Every row gives one point. The points of each table are mixes of a few directions, plus a little noise. Count the directions of each table, and those that both share. Where both have some left over, give the other angles between the two spaces (their principal angles), to ten degrees, smallest first.
In the rows, zero is written as 128.

First (6 x 3)
[[159 117 147]
 [101 137 107]
 [114 124 197]
 [116 134  86]
 [169 121  85]
 [111 130 142]]
Second (7 x 3)
[[119 103 107]
 [163 146 128]
 [ 65 144 180]
 [114  87  92]
 [118 115 120]
 [167 154 134]
 [149 145 135]]
Directions: first 2, second 2, shared 1; angles 60

First (7 x 6)
[[127 126 125 129 128 127]
 [123 123 121 132 127 125]
 [145 145 152 113 131 138]
 [125 124 124 131 128 126]
 [174 174 191  89 135 158]
 [ 67  65  42 181 120  89]
 [136 136 139 120 128 134]]
Second (9 x 6)
[[ 83  81  65 167 122  99]
 [107 106  99 146 125 114]
 [139 139 143 119 129 135]
 [151 152 160 108 131 142]
 [112 112 106 142 126 118]
 [ 90  88  76 161 123 104]
 [150 151 159 109 131 142]
 [142 143 147 116 130 137]
 [178 180 197  85 135 160]]
Directions: first 1, second 1, shared 1

First (9 x 11)
[[125  89 120 152  92 152 114 126  99 134 134]
 [165 103  97 114 111 118 161 137 107 135 103]
 [130  93 122 146 120 117 159 138 106 154  95]
 [118 142 149 129 178  85 177 141 146 158  82]
 [126 200 153  93 202  84 149 133 187 120 116]
 [151 159 111  94 104 163  70 111 143  74 189]
 [151 125 105 110  87 161  88 118 120  92 168]
 [ 98 116 145 155 121 143 113 124 122 137 136]
 [ 90 122 153 157 134 133 118 126 128 143 129]]
Second (8 x 11)
[[104 168 153 125 175 107 128 128 164 128 129]
 [146 154 157 107 145 117 149 130 141 141 106]
 [143 149  62  94 141 106 128 126 124  66 141]
 [139 130 180 133 122 143 122 131 164 177 132]
 [106 117 137 145 133 123 146 127  92 130  99]
 [102 106 114 148  94 158 104 114  65  93 137]
 [122  58  41 160  87 137 102 135 124 118 172]
 [161 142 181 111 126 133 145 131 150 170 107]]
Directions: first 3, second 5, shared 3

First (9 x 18)
[[114  93 163 129 161 165 123 100  98  95 108 123 120 114 105 144 137 149]
 [112 157 128 155 122 114 122 139 148 127 123 143 137 140 164 144 146 133]
 [ 97 126 160 155 150 149 118 115 122  97 104 138 131 130 144 160 157 152]
 [123 180 100 154  97  84 123 160 170 155 138 145 144 144 180 130 134 118]
 [158 127  96  73 103 129 160 130 132 149 155 110 127 154 101  97 113  88]
 [175  72 116  80 132 133 133 118  91 148 147  98 105  89  56  80  71 116]
 [ 86 156 152 172 138 134 118 126 145 102 105 151 142 145 175 171 172 149]
 [120 171 111 170 108  82 110 159 161 151 131 148 139 125 179 133 129 134]
 [166  68 125  64 138 159 147 103  86 130 142  95 108 111  49  92  91 112]]
Second (9 x 18)
[[120 144 165 129 136 144 103 106 111 102  80 113 150 123 149 159 151 153]
 [147 162 158 141 177  78 109 144 128 170  91  61 163  68 104 147 145 163]
 [144 127 129 124  99 151 112 114  92  80 126 165 126 134 155 130  93 118]
 [107 133 117 189 141 113 169 135 144  75 144 188 122 132 156 159 136 110]
 [ 94 131 122 171 154 107 167 137 171 124 134 141 126 136 134 149 169 125]
 [152 119 124  96 133 131 118 138 110 164 150 101 123 118  88 101 103 126]
 [153 130  87 137  91  91 131 146 142 141 148 152 119 115 147 100  87 107]
 [143 129 128 106  86 145  96 110 107 111 108 136 130 134 158 120 105 129]
 [ 93  79 121  61 136 192 147 121 146 184 173  95  93 192  63  88 162 121]]
Directions: first 3, second 5, shared 1; angles 30, 50
